Every row gives one point. Examples show where two turns around zero, p and q, send a point. Where does a point land after both, in the order given? Backwards means that the second turn is done in reverse. Each puzzle has new turns, and all numbers are rounded.
(in the rows, 128 means zero)

Turn p:
[135 159 111] -> [132 154 103]
[116  98 131] -> [112 105 145]
[147  67 135] -> [127  64 137]
[130 142 137] -> [139 140 130]
[115 161 115] -> [121 164 118]
[125 142 138] -> [137 142 134]
Turn q:
[138 112 144] -> [129 120 152]
[ 89 138 120] -> [102 153 108]
[112 119  83] -> [102 109  92]
[146 126 131] -> [141 118 135]
[156 130 175] -> [159 137 172]
[127 143 115] -> [134 131 109]
Where do these land?
q, then p backwards: [105 116  87] -> [130 112  82]
p, then q: [115 117 141] -> [125 138 147]
p, then q: [141 120 122] -> [121 113 126]
p, then q backwards: [151 159 161] -> [154 166 150]

Turn p:
[117 136 117 146 143 157] -> [106 131 110 152 134 145]
[157 120 137 122 118 157] -> [141 118 136 122 133 168]
[158 132 130  66 109 135] -> [144 109 133  67 149 146]
[114 138 144 128 115 150] -> [106 133 132 121 113 147]
[125 130 123 143 121  31] -> [169 159 141 126 113  46]
[133 142 122 142 136 125] -> [130 146 122 139 136 127]
[110 125 139 134 162 155] -> [ 92 117 135 153 143 138]
[109 119 108 133 124 113] -> [129 121 110 134 115 105]
[129 110 132 138 123 129] -> [136 118 134 139 116 131]
Turn q:
[118 117 129  89 108 111] -> [112 115 152 101 105 114]
[140 173 111 153 127 125] -> [146 162 104 154 112 120]
[152 115 116 142 141 134] -> [143 116 103 128 145 125]
[127 116 181 127 114 125] -> [145 110 173 134 129 150]
[129 129 113 157 124 153] -> [124 125  98 150 130 146]
[107 132 129  62 137 124] -> [103 146 154  72 119 122]
[123 115 116 167 145 125] -> [123 122 110 158 156 120]
Where do these land?
q, then p: [ 82 139 103 106 110  89] -> [108 150 139 107  84  85]
q, then p backwards: [142 168 159 165 120 167] -> [172 132 124 179 112 157]
p, then q: [163 106 121 125 142 146] -> [144 113 107 121 160 145]
p, then q: [170 137 145 141 127 124] -> [166 145 124 124 133 151]
q, then p backwards: [130 123 142 136 150 126] -> [148 133 129 124 146 125]
p, then q: [110  95 125 118 112 118] -> [124  90 139 126 117 115]
p, then q backwards: [103 120 118  88 123 131] -> [130  94 103 102 124 129]
p, then q: [141 155 143 150 142 121] -> [144 163 132 144 130 137]
q, then p: [111 110  95 122 125 129] -> [115 112 110 127 114  99]

Turn p:
[117 159 125 155 126 138  97 118 161] -> [129 149 121 135 109 100 105 112 168]
[132 137 124 156 126 119 161 107  95] -> [123 143 138 157 110 119 145 128  87]
[158 105 150 143 127 146 124 127 100] -> [148 117 119 145 128 142  98 140  94]
[153 141 111  89 146 114 109 110 127] -> [161 145 113 120 166 123 152 125 137]
[117 126 147  85 146 145 145 140 135] -> [133 126 155  89 145 156 128 117 127]
[111 106 161 158  87 136  96 106  87] -> [115  99  85 144 108 115  91  97  88]
[166 150 128  88 123  87 128 165 154] -> [151 128 126  79 145 107 154 179 146]
[100 113 134 154 151 127 126 131 134] -> [106 114 153 149 132 121 111 116 137]
[114 146  92 113 126 127 132 162 141] -> [ 97 150 126 109 135 137 146 148 156]
[112  97 107 139 122 140 161 113 146] -> [117 111 143 153 103 159 150 118 140]
Turn q:
[128 114  95 121 148  96 118 101  83] -> [124 164  88 132 144  99 112 122  91]
[101 112 139 118 160 115 118 124 126] -> [116 107 120 132 160 107 127 112 116]
[156 119 159 120  98 160 161 121 124] -> [165 124 154  97 104 161 136 118 116]
[ 97 160  92 132 112 147 120 155 110] -> [101 129 106 135 129 160  97 167 141]
[123 104 105 129 160  97 116 152 125] -> [128 117 100 139 139  78 117 139 131]
[107 106 103 145 142 124  90 128 126] -> [111 118 100 168 127 111 109 118 125]
[158 143 172 145 136 143 143 125 149] -> [159 123 170 133 132 141 163 126 137]
[155 133 142 112 125 147 152 107 160] -> [145 132 138 105 118 146 167 106 144]
[129 127 138 140 106 108 168 102 134] -> [117 138 147 107 105 126 160 133  98]
[127 162 135 116  93 141  93 165 141] -> [114 130 156 131 123 150  90 138 178]
Where do these land?
q, then p: [110 102  98 120 121 120 117 131  92] -> [106 138  86 142 156 117 133 125 133]
q, then p backwards: [ 81 152 160 156 177 143 120 126 115] -> [129  72 108 123 172 106 127 136  90]
q, then p backwards: [145 144 130 125 136 179 122 126 118] -> [151 106 114 107 138 164 125 114 136]
q, then p: [148 110 111 123 113 142 160 135 129] -> [137 129 100 110 120 151 147 147 125]
q, then p: [104 115  99 119 100 134 119 174  94] -> [104 117  76 121 158 131 105 136 159]
p, then q: [133 142 137 164 122 105 118  94 157] -> [115 153 156 133  92  94 142 130 122]
p, then q: [115 145 104 113 149 170 130 130 140] -> [119 128 137 136 146 169 152 118 155]
p, then q backwards: [167 133 130 122 124  88 137 127 141] -> [153 122 131 146 153 115 162 151 132]
q, then p: [138 124 150  96 100 103 145 124 128] -> [147 122 121  85 142 119 140 107 114]
p, then q: [139 113 161 143 137  95 112 112 165] -> [144 130 148 130 103  74 134 105 127]

Turn p:
[118 119 103 142 162 114 158 136 168  93 160] -> [150 143 134 128 115  94 141 160 112 130 188]
[113 111 134 116 162 129 112  99 129 151 144] -> [100 124 139 115 121 100 137 106 159 140 141]
[117 114 145 139 106 118  99 101 142 146 118] -> [111 149 146 125 108 140 124 131 160 140 102]
[114 171  96 129 124 111 115 162 118 149 114] -> [134 108  96 151 128  99 118 144 106 138  87]
[115 143 146  93 148 124 167 112 122 146 132] -> [109 101 126 128 120 125 180 107 118 125 137]
[126 124 116 115 103 125 125 160 108 138  87] -> [124 100 109 125 128 144 108 146 119 102  92]
[124 132 145 164 165 113 120 101 108 122 146] -> [107 165 131 152 123 104 123  93 130 129 150]
[131 120 134  97 106 101  98 110 137 101 120] -> [155 144 151 109 117 123 138 128 151 100  97]
[113 149 119 150 102 168 111 100 101  98 116] -> [162 143  94 135 109 159 102  91 143 140 122]
[116 124 126 116  94 122 131 176 148 108 143] -> [153 129 135  94 123 132 123 163  89 131 115]
[178 103 129 143 101 169 158 119 116 121 143] -> [144 114 155 135 156 185 107 117 125 133 163]
[170 125 142 130 164 141 142 159 137 161 112] -> [ 89 114 119 137 187 130 135 149 125 124 143]
Turn q:
[121 119 158 153 100 147 105 132 122 133 157] -> [114 121 165 134  88 119 135 157 132 132 122]
[150 159 133 149 104 151 104  90 157 139 102] -> [168 115 124 150  94 148 100 129 141 137  86]
[119 146 111 157 149 118 143 162 107 118 143] -> [122 158 152 148 141 131 137 110 105 136 162]
[159 160 151 134 153  79 149 136 107 115 130] -> [167 129 135 129 152  91 145 100 115 164 153]
[125 122 112 121 140 113  97 148 110  98 149] -> [130 142 155 120 140 105 123 127 120  90 150]
[101 146 106 123 138 102 147 115 166 162 158] -> [107 134 115 131 127 142 105  99 181 149 159]
[ 99  94 141 109 164 103 140 139 121 143  93] -> [ 91 135  80 131 162  94 128 134 117 133 129]
[173 110 138 101 127 152 118 132 146 116 134] -> [152  91 138 114 151 140 134 160 135 112 118]
[120  97  91 121 101 132 132 132 124 137 108] -> [117 160 102 111 124 151 139 144 133 105 117]
[ 96 135 141  97 125 144 125 125 126 157 109] -> [ 91 126 118 115 134 126 109 122 132 141  90]
[103 120 160 143  95 143 144 129 156 111 149] -> [102 100 143 149  96 133 164 126 150 125 121]
[170 128  92 128 141 152 132  97  94 106 105] -> [173 126 110 103 128 158 116 127  76 111 130]
Where do these land?
p, then q: [114 136 103 131 133 126 159 102 108 161 159] -> [114 134 111 119  79 119 141 159 139 148 145]
q, then p backwards: [172 158 156 116 121 111 100 120 126  96 157] -> [145 118  87  83 117 114 117 113 129 111 170]
q, then p: [159  97 132 120 151 166 132 108 107 143 125] -> [121  91 123  95 149 117  89 121 114 113 124]
p, then q: [135 146 112 155 121 128 173 124 130 118 105] -> [133 144 154 143 107 160 143 144 105 126 149]
p, then q: [151 128 129 156 141  99 136 138 135 136 119] -> [120 142 148 162 125 112 132 117 112 134 141]
p, then q backwards: [ 80  91 144 162 115 118 136 122 158 131 107] -> [102  95 110 158  94 144 119 114 115 167 151]
p, then q: [127 118 116 150 142 152  91 182 114  88 112] -> [156 152 155 112 159 115  81 117 124  84 132]
p, then q: [114 161 159 106  96 119 141 153 105 136 116] -> [123 141  96 109 128 143 139 120  76 126 102]
q, then p: [117  91 125  67 106 153 128 124 129 133 144] -> [140 107 105  68 110 121 149 147 133 101 136]
p, then q: [109 116  95 111 112 127  75 125 139 154 109] -> [135 144 100 147 152 115 127 150 169 107  93]
p, then q: [132 134 137 139 140 143 135 136 147 130 134] -> [115 134 138 125 139 138 117 124 129 142 143]
p, then q: [126 160 128 121 157  93 130 103 138 110 149] -> [157 131 117 131 117 120 154  98 137 163 153]
